Each row is a point. A path goes straight from each point to the next, and from the last back to the first. The post is the endless flat space through its rows: a point in 2 columns, a line in 3, a plane in 4, and so on, so that a path can go around it. Count how often the path circles the post. Going back the other way cancels.

Post (2 x 3):
-42,31,24
29,39,-33
Path (11 x 3):
30,82,2
30,58,-53
-34,-5,-67
28,-18,-26
-2,24,41
-12,55,13
-18,58,-53
-45,-1,-50
-29,18,-38
-14,-48,10
-3,26,72
Times around: 2

Post (8 x 9):
53,-21,-61,-36,-43,53,-69,-6,34
38,-41,-38,-35,32,-4,-119,-27,78
14,-40,-55,-34,2,42,-8,25,74
-43,1,-6,6,25,-3,57,26,-35
-31,-11,41,75,-9,26,68,59,-24
-16,-23,-21,17,3,-51,-8,-66,78
-7,-53,-4,-66,-22,-21,-57,-16,60
16,17,-13,21,-28,-40,5,85,0
Path (26 x 9):
-25,-44,1,-40,-19,-30,7,10,-29
-16,-58,-51,25,-67,11,-30,0,69
-39,-12,-46,1,-23,59,-44,2,15
-22,-4,-24,-17,72,63,-12,46,29
-14,-38,-15,24,-53,-46,-14,7,85
-19,-73,-44,-2,34,-51,-63,17,42
25,-28,-16,16,-3,-81,-38,-78,18
42,3,28,-24,-24,4,-10,36,-6
7,38,-8,-3,-4,-6,-41,26,54
-14,-2,-55,7,24,-13,-87,-56,63
-8,7,-5,-12,17,15,-20,3,49
41,-12,41,-12,49,38,-30,32,41
1,-8,38,-27,-12,-40,18,0,79
26,35,-36,-69,-63,-10,18,49,-4
4,-28,12,-9,39,-3,-14,-8,49
-8,20,47,39,11,-68,-82,-21,81
-31,-25,-83,-36,9,49,-62,27,65
-66,-75,-50,-25,-50,-6,29,12,54
20,-42,-29,42,-45,-31,1,-36,-5
38,-8,-21,14,10,8,-12,26,31
38,-45,-49,-27,6,18,32,42,28
28,-41,-85,-57,6,35,-60,42,9
-46,-34,-24,-101,33,-29,-57,22,-2
-19,-37,-16,-14,-11,27,-21,-25,63
4,-3,12,3,-24,-10,15,5,42
36,-31,-7,-60,-46,0,-23,11,32
Times around: 0

Post (13 x 14):
34,29,-9,6,46,16,-3,-11,-4,38,-43,5,23,-25
-22,-2,2,-2,18,54,12,-15,17,48,32,25,21,53
-13,31,19,33,-42,24,-12,41,-13,7,-52,31,-13,-46
12,-11,7,-4,-29,6,-8,20,-1,17,-77,-9,-70,-25
9,14,25,4,28,-24,-10,10,2,17,44,-15,8,41
0,-15,-2,55,37,14,7,8,-46,2,23,17,-5,56
-5,-2,-24,-8,-20,-7,13,69,4,19,-80,-15,12,-20
17,4,-26,1,-12,-4,-6,-38,-20,6,35,21,13,74
5,-17,35,29,-32,-26,24,23,16,16,-121,-33,-6,-16
-21,17,-2,16,-34,2,-13,23,-25,50,-88,-55,-6,-24
7,-11,-33,47,11,14,-9,-21,28,12,54,-1,7,43
-7,1,-5,-7,19,39,6,-12,5,-22,-8,-37,23,26
19,-33,12,21,-5,-8,30,-9,-31,12,65,14,8,-1
Path (25 x 14):
29,-5,26,29,-50,14,-11,-6,22,48,8,26,-11,-14
25,14,2,56,-47,16,21,-1,-5,47,-48,-5,17,14
16,-9,-25,-29,24,16,34,33,5,54,-27,-7,10,13
20,-10,-27,12,-5,-3,0,21,-57,35,3,-7,16,34
21,-27,21,4,7,-8,-17,-18,29,-17,-18,-13,5,6
-40,-29,52,4,-14,-13,16,7,6,25,-16,-4,28,-17
19,29,-39,57,45,5,5,-41,-73,22,-9,3,-24,-9
13,21,-12,38,2,-26,-7,16,21,43,17,-14,7,10
29,-26,17,12,18,32,41,20,2,-2,-4,-26,17,-28
8,-8,-6,13,-1,34,5,21,7,53,-44,11,19,15
23,1,-19,20,-10,15,5,10,-8,32,-12,24,-17,-3
27,-9,-2,38,-35,-5,-8,5,-39,-1,3,-55,-27,42
17,15,-15,6,8,14,-30,-1,-11,10,-69,4,-5,47
-3,-42,24,8,9,20,-1,-52,21,6,28,31,9,2
2,-16,30,8,-22,-19,9,-9,-23,32,5,43,5,27
21,-21,1,9,-30,26,-16,-12,-5,-21,-35,-14,32,5
48,1,-8,18,6,14,6,8,-33,37,-10,-7,30,16
19,33,8,8,-19,3,-14,35,13,22,-34,2,-1,21
-23,-28,-30,64,-28,24,-28,33,-9,-15,-31,-63,6,41
-56,-2,1,-17,10,40,-8,28,-14,16,-19,-3,20,57
-9,-1,-21,18,32,15,-1,14,16,23,-9,27,1,12
3,-10,33,21,11,-19,-30,-23,4,11,-9,-7,-8,1
-12,-40,16,53,-45,-7,-16,-3,-34,13,-31,-15,16,-15
-35,-36,-3,29,2,14,3,-1,-11,43,-23,24,18,-4
2,26,10,33,16,30,-29,-1,32,5,-31,9,29,-22
Times around: 1

Post (17 x 18):
-22,15,32,-2,-54,-8,13,-28,10,2,-2,20,35,5,31,-25,-13,-11
31,32,23,1,-26,4,1,37,3,26,2,3,-8,42,34,20,11,8
25,-9,25,27,-7,42,-23,31,29,-35,10,34,-23,-16,7,-24,-4,48
39,29,51,37,-3,38,-50,40,14,-8,24,23,8,17,23,3,-13,-56
0,32,27,-7,-24,0,1,18,9,0,-2,-9,43,-24,-17,29,-9,1
27,-17,-6,5,-40,-16,64,-22,-23,-6,44,-35,42,-29,17,15,-8,-11
44,30,11,0,16,-7,-15,-17,-16,24,-21,18,-10,-28,11,20,6,-23
-50,10,-5,25,-12,-24,4,31,28,0,-27,10,33,11,15,-17,-68,-45
25,53,4,-12,-11,14,-1,-8,-24,5,-6,21,-9,21,7,18,-58,14
-29,-29,-30,-10,18,15,-9,-24,11,11,29,-13,-33,-21,-33,8,3,10
17,-44,22,-29,-44,11,-20,1,-7,-23,-12,18,-5,-26,4,43,1,-31
-22,5,5,-55,-20,-19,6,9,25,-5,3,-9,22,-18,26,-20,-46,-19
-39,-101,-121,2,102,-20,-31,-10,-23,10,61,12,47,12,-31,2,66,57
8,-44,38,13,-18,83,-2,39,-36,19,-9,16,-5,-63,41,0,30,9
-19,-26,18,32,67,6,13,35,28,-28,40,71,8,32,18,22,-26,35
-6,28,-35,-25,-23,30,2,-35,38,9,-22,46,-8,-26,24,2,0,-3
-44,3,-15,8,-4,12,37,51,-14,-36,-5,5,-20,-3,-39,-26,5,-46
Path (17 x 18):
-57,16,-3,-2,-33,19,2,-42,22,-10,-13,63,-46,-16,34,-11,-60,-40
8,-32,-43,-11,-10,-29,-1,-14,10,-24,25,-5,30,5,11,1,42,53
-41,32,-37,8,-12,-5,-18,11,0,-7,-16,13,-19,-46,-28,-24,32,57
-25,-28,-51,-27,-25,-43,-20,-5,13,-57,28,27,-18,63,-25,-37,-8,-12
29,-48,-81,8,-16,45,33,5,-48,26,-24,47,9,-30,-1,4,43,-39
-5,-56,30,-10,28,-14,39,40,-28,-29,12,58,25,-19,-10,33,23,-35
4,-5,-9,16,5,36,-27,1,-3,-5,-1,76,-2,-30,17,8,-34,-2
-18,19,18,-16,12,-6,5,3,14,6,56,53,9,19,12,-1,-30,-12
4,20,-6,6,-23,38,-6,15,-14,3,-12,31,-6,-3,-12,-42,-7,25
-1,-6,2,12,-20,51,34,-3,50,31,0,10,-44,13,40,-3,2,29
-21,-19,-31,-24,35,-17,32,58,31,16,-40,-20,36,-43,36,51,-22,21
-23,45,10,-18,-5,-9,-16,19,30,-26,-24,2,-45,21,-10,26,11,12
46,16,43,-25,-7,56,-15,29,-6,-6,19,-38,13,-51,17,-31,14,-58
15,70,11,16,4,11,13,13,18,-30,-53,40,-10,-4,0,-37,-51,-21
-63,-2,-33,-3,65,-11,-7,37,27,13,-12,9,15,4,-39,25,56,11
9,19,-22,47,10,5,0,-37,11,1,27,33,33,-35,17,29,32,-35
-28,-33,6,16,-22,15,-7,17,-16,-11,-4,32,7,-17,-7,7,-22,41
Times around: 1

Post (17 x 18):
-16,21,9,56,19,6,88,21,41,-2,45,33,-39,-17,11,11,24,49
-69,-42,42,-100,-28,-53,-37,-3,43,-28,12,-12,5,79,-104,-20,39,41
-23,-22,69,-79,-9,-6,-6,-27,55,-40,-26,-70,-6,15,-23,-5,-10,-16
-13,-19,12,-102,3,-15,10,36,30,32,-16,-29,33,38,-93,-46,29,-33
-75,20,4,45,-12,-2,-3,1,46,52,10,7,37,-16,13,13,0,62
23,27,-14,40,-9,16,3,16,14,-71,96,32,98,66,-34,51,-18,53
-69,14,25,23,-5,21,49,10,-12,-5,9,-2,17,41,50,-27,-9,23
-54,4,-58,38,-25,41,47,-28,16,-18,12,44,21,-25,9,3,31,18
23,-27,-12,8,-88,11,-2,57,27,-60,95,-8,34,24,-47,49,-69,84
-41,-3,1,-98,19,-4,-44,-9,7,30,3,-31,-46,29,-89,-32,-11,-11
-1,-1,19,21,-20,26,35,-28,26,41,10,69,12,14,51,1,-15,8
10,23,-72,74,-16,21,19,-21,25,4,3,0,-11,57,63,8,70,48
-28,-18,5,4,-6,-4,75,-27,-19,37,-27,13,11,18,1,50,2,72
-13,-31,-27,10,51,29,32,15,22,23,17,23,27,-17,56,9,8,72
-10,-36,17,85,19,45,11,-15,-3,-7,-11,20,-11,-13,-2,5,34,38
-33,-14,-27,46,4,-43,4,8,-23,-14,-19,19,-1,-23,48,33,11,22
5,-4,17,-69,-4,-36,-37,-27,23,-26,-17,-42,25,28,-72,-81,-24,35
Path (11 x 18):
-18,-18,-6,-32,48,-14,34,-26,30,20,-46,-49,15,21,-4,-32,-9,35
-14,-28,-5,-44,39,12,-35,-18,-59,-3,-34,-12,47,48,-37,8,-31,30
-12,8,20,43,-106,-5,-79,-55,-7,12,-51,2,20,15,44,-13,-30,74
39,-60,29,4,-7,-12,-2,-24,-50,-38,-25,-58,8,-10,31,11,-35,35
-37,41,11,52,-53,38,67,-24,21,-25,77,89,58,16,38,-49,-23,70
-39,1,-62,70,-50,-8,-25,-25,-32,-34,-26,2,-13,-24,-2,2,-12,63
-85,24,1,-32,21,-13,85,60,75,-9,22,-4,9,-3,-19,36,-23,-4
-25,-52,-39,54,-82,-7,-27,-72,17,-49,-13,4,42,19,-103,-51,48,57
-19,-60,12,-65,-41,-42,49,-7,21,-101,26,-111,-92,-22,-2,62,-5,47
-12,34,8,-4,-46,-25,-38,-31,84,-21,27,-33,-17,-7,-4,-2,4,41
-59,1,11,61,2,-39,-37,2,-36,-37,44,6,10,33,-20,9,-5,6
Times around: 0

Post (17 x 18):
25,22,11,-8,68,-2,76,60,-52,-12,7,41,-5,-51,45,-1,-34,29
-46,-3,8,12,47,32,-32,57,13,1,17,29,47,-63,18,-2,4,-11
-64,7,20,-8,-20,16,-11,13,62,-47,27,-30,-15,3,-29,19,-16,50
-29,-34,62,24,-95,-11,-27,-20,-21,-3,-21,46,-12,-36,-40,-22,32,-17
-11,-43,-1,-25,2,18,18,-75,23,1,-40,-14,28,-24,20,69,33,-8
9,23,11,47,11,1,22,-64,19,2,-19,2,-42,21,26,-43,-59,22
22,9,-35,-20,-44,-61,52,17,18,18,21,-48,-103,43,49,-32,-31,20
6,-66,50,4,0,26,-49,-41,-3,-2,34,-1,-30,13,0,-20,-37,30
-17,-45,-12,-15,-3,43,-4,0,-16,13,38,51,47,-17,-23,-15,-34,4
32,57,-10,44,15,-26,27,28,-67,-55,-46,-3,-35,42,19,-60,1,-32
57,6,-12,1,-31,72,-9,24,-39,51,-20,-26,-3,22,9,-20,-21,2
-13,-20,32,-41,37,-14,40,19,51,32,-2,35,39,9,-9,-25,-7,2
22,35,-44,-37,-29,-54,15,18,-1,16,6,26,9,31,5,-28,-9,76
-13,-13,13,-63,-4,-42,-49,-88,-5,48,-30,-32,1,3,-51,3,23,1
-8,14,-40,71,-57,-13,25,112,-26,47,-16,-9,-39,13,-27,-3,-23,10
-3,0,28,-25,38,-76,8,3,-1,-40,3,16,-30,-13,45,48,-51,-39
-48,0,24,-42,11,7,-42,13,-102,36,-48,29,2,-9,1,28,-14,-16
Path (22 x 18):
-38,12,116,27,-61,-12,-22,-39,47,-48,-2,29,-22,-29,28,-49,-9,24
-1,-55,40,4,15,-26,22,-84,-6,-9,0,4,-53,-75,19,-15,-7,-1
25,-40,-16,-48,59,-7,-69,3,14,-19,38,-41,-5,-34,-2,11,-10,33
19,9,-24,-3,-1,16,15,-95,-71,4,-2,-58,-9,-4,15,-60,-19,27
-25,45,25,45,35,28,37,34,19,39,-29,68,51,19,15,-21,-62,65
-32,-33,-28,0,23,-34,27,23,-17,73,-22,93,72,68,-92,6,22,60
-14,32,-8,19,19,20,-32,95,8,20,-18,-26,-75,-4,22,-30,45,48
-14,3,53,-69,-55,33,20,-33,-115,36,-64,-11,-78,-14,12,-98,58,7
-65,-28,-6,2,67,28,89,77,0,26,-4,1,47,-2,71,3,-16,-9
-39,-47,37,0,2,7,-34,-27,30,25,44,61,68,-51,-15,12,10,23
33,28,-19,-44,-14,34,-10,5,-94,81,-20,-28,-59,7,-4,-92,31,-31
25,17,-8,-1,-18,55,33,44,-12,117,-20,-5,5,-22,-25,32,-49,-42
-17,-10,67,6,12,-3,39,-43,50,-63,31,-34,-12,-53,16,83,-5,43
-22,-3,-9,-65,-43,-7,115,21,-53,25,-17,61,-56,-1,31,3,1,0
-35,42,-30,-64,34,37,3,33,-102,-13,-60,-40,-70,0,36,37,5,-15
-33,-21,35,-44,14,17,-35,64,2,-43,31,43,15,-28,36,63,21,-14
-71,10,-16,-6,-34,34,-4,33,-72,31,-51,21,45,11,-39,-21,47,-44
-88,5,28,-18,-68,17,-8,-52,10,-30,-19,6,1,-106,31,38,37,-47
-25,3,-18,20,-23,-79,-36,-39,-11,-24,-6,-5,-51,9,-22,-61,-34,39
10,-54,71,-53,-24,-27,81,-53,54,-28,9,-25,-47,13,-55,-30,-71,-31
0,35,12,4,23,-2,18,-28,76,52,17,-93,-60,2,97,-41,-38,31
-13,22,57,17,33,5,32,71,-6,-2,25,7,-22,-9,3,-87,19,53
Times around: 1

Post (17 x 18):
-2,-43,-61,-9,3,-5,36,-35,14,79,-3,-29,-17,-20,36,37,-8,-5
11,18,-28,-29,2,13,28,-39,-4,-88,18,-23,13,-15,-5,-14,-34,-38
27,2,14,4,28,-13,7,-14,4,14,17,-19,-55,-2,-2,-10,2,10
14,20,2,-21,22,-12,-11,-40,-11,13,-12,-6,-7,2,36,-18,13,-20
36,-66,9,-8,-49,46,-13,-5,-57,-16,10,11,-54,-6,-3,-22,-28,20
-68,-50,-29,12,40,14,-3,-29,-35,-23,-13,45,-42,11,-30,3,4,-18
0,51,49,12,-12,-10,-16,37,-42,-63,-9,-11,30,-59,2,-37,-48,-17
27,0,-14,-44,-29,16,26,46,16,-5,-29,-11,19,-28,-45,-26,34,36
28,24,52,-18,-13,0,-39,-44,-11,-5,-1,-31,9,-28,-24,-18,0,-19
-1,33,2,-17,-63,33,-19,-54,49,1,0,-13,-5,-18,-6,-25,6,-58
14,-46,-110,-51,-49,26,-19,4,6,20,17,-25,-31,-9,-4,43,43,-55
-15,31,1,29,56,60,-44,24,-9,-66,9,-3,0,-28,1,48,-53,30
10,29,64,40,-37,50,-9,-2,32,-8,-25,-21,24,4,14,0,4,-32
0,6,-3,-7,4,-38,1,56,37,-10,12,-31,30,-49,10,-12,22,38
-35,32,3,-11,25,-56,-5,-43,20,-28,29,18,0,47,-53,25,-24,-15
-14,64,37,39,-34,-18,-12,8,25,-28,13,-23,43,-36,3,47,16,28
31,8,-9,33,34,-16,-50,-29,-10,-16,22,-3,-11,1,-18,-23,-23,11
Path (24 x 18):
-2,-5,-24,6,1,10,29,-16,-26,-19,12,13,-18,71,30,36,-10,-7
-71,-2,26,34,22,64,4,15,5,-11,-37,16,-37,44,-65,41,54,0
-64,16,58,28,-5,-36,16,101,-13,-73,36,41,-2,32,23,13,33,19
-29,58,-2,20,36,-27,-15,-16,37,-37,-18,-5,51,37,32,-61,-20,-23
-8,1,45,46,-42,-37,-21,14,0,-74,17,-39,-14,-17,-32,26,-11,-28
12,26,-21,32,-76,80,-4,12,59,11,13,-25,-9,-94,28,2,-62,-15
6,46,20,17,-26,34,-45,-50,15,51,3,-40,40,-53,3,-21,-29,-63
13,62,-13,-22,-25,62,-10,-39,7,-15,1,-25,-22,41,7,32,29,-43
24,26,-19,2,23,56,-73,-40,21,5,-43,-6,-15,-9,-61,11,8,65
6,0,18,8,-13,-43,27,9,29,-12,-5,-19,31,-72,-101,-31,26,75
2,-4,-10,34,20,15,-39,-4,11,-31,11,21,-2,-41,-34,-54,51,4
-33,53,-8,-2,17,2,-7,21,59,23,0,-38,13,-12,-44,41,-7,-13
1,51,15,36,12,22,-39,-26,-28,-16,-63,-8,-16,-4,27,-30,38,-10
-29,16,35,26,49,-10,-25,20,-16,-58,-8,7,15,-96,-32,12,-88,64
12,2,2,38,14,8,-15,22,-25,-16,16,39,-6,17,21,48,-38,-19
-12,17,-77,40,-24,-11,-28,-71,13,-8,46,30,-11,-45,-43,-78,-14,-8
-2,54,-76,5,-44,-33,-40,-94,3,-34,38,-5,-26,20,8,-27,20,-43
0,-29,-33,8,-35,-13,8,71,-4,0,37,-15,-24,23,-1,5,48,-47
10,11,-22,20,-13,52,15,-6,-23,-104,36,41,-15,18,16,-30,-7,-62
-41,67,23,-95,-1,-54,-3,-121,-11,-39,40,-8,12,-19,0,9,-31,-7
-56,-13,21,2,63,-11,-27,-40,51,-48,12,-2,-64,52,11,-10,2,-22
9,73,42,73,31,32,-13,7,38,-66,6,-2,-13,-22,-41,39,-28,-6
-48,20,-13,14,16,8,-6,6,8,-49,18,38,-14,-49,-42,3,-49,10
-8,71,-2,-16,26,-19,-40,-53,25,-115,73,-12,-6,-15,-33,-20,37,-98
Times around: 4
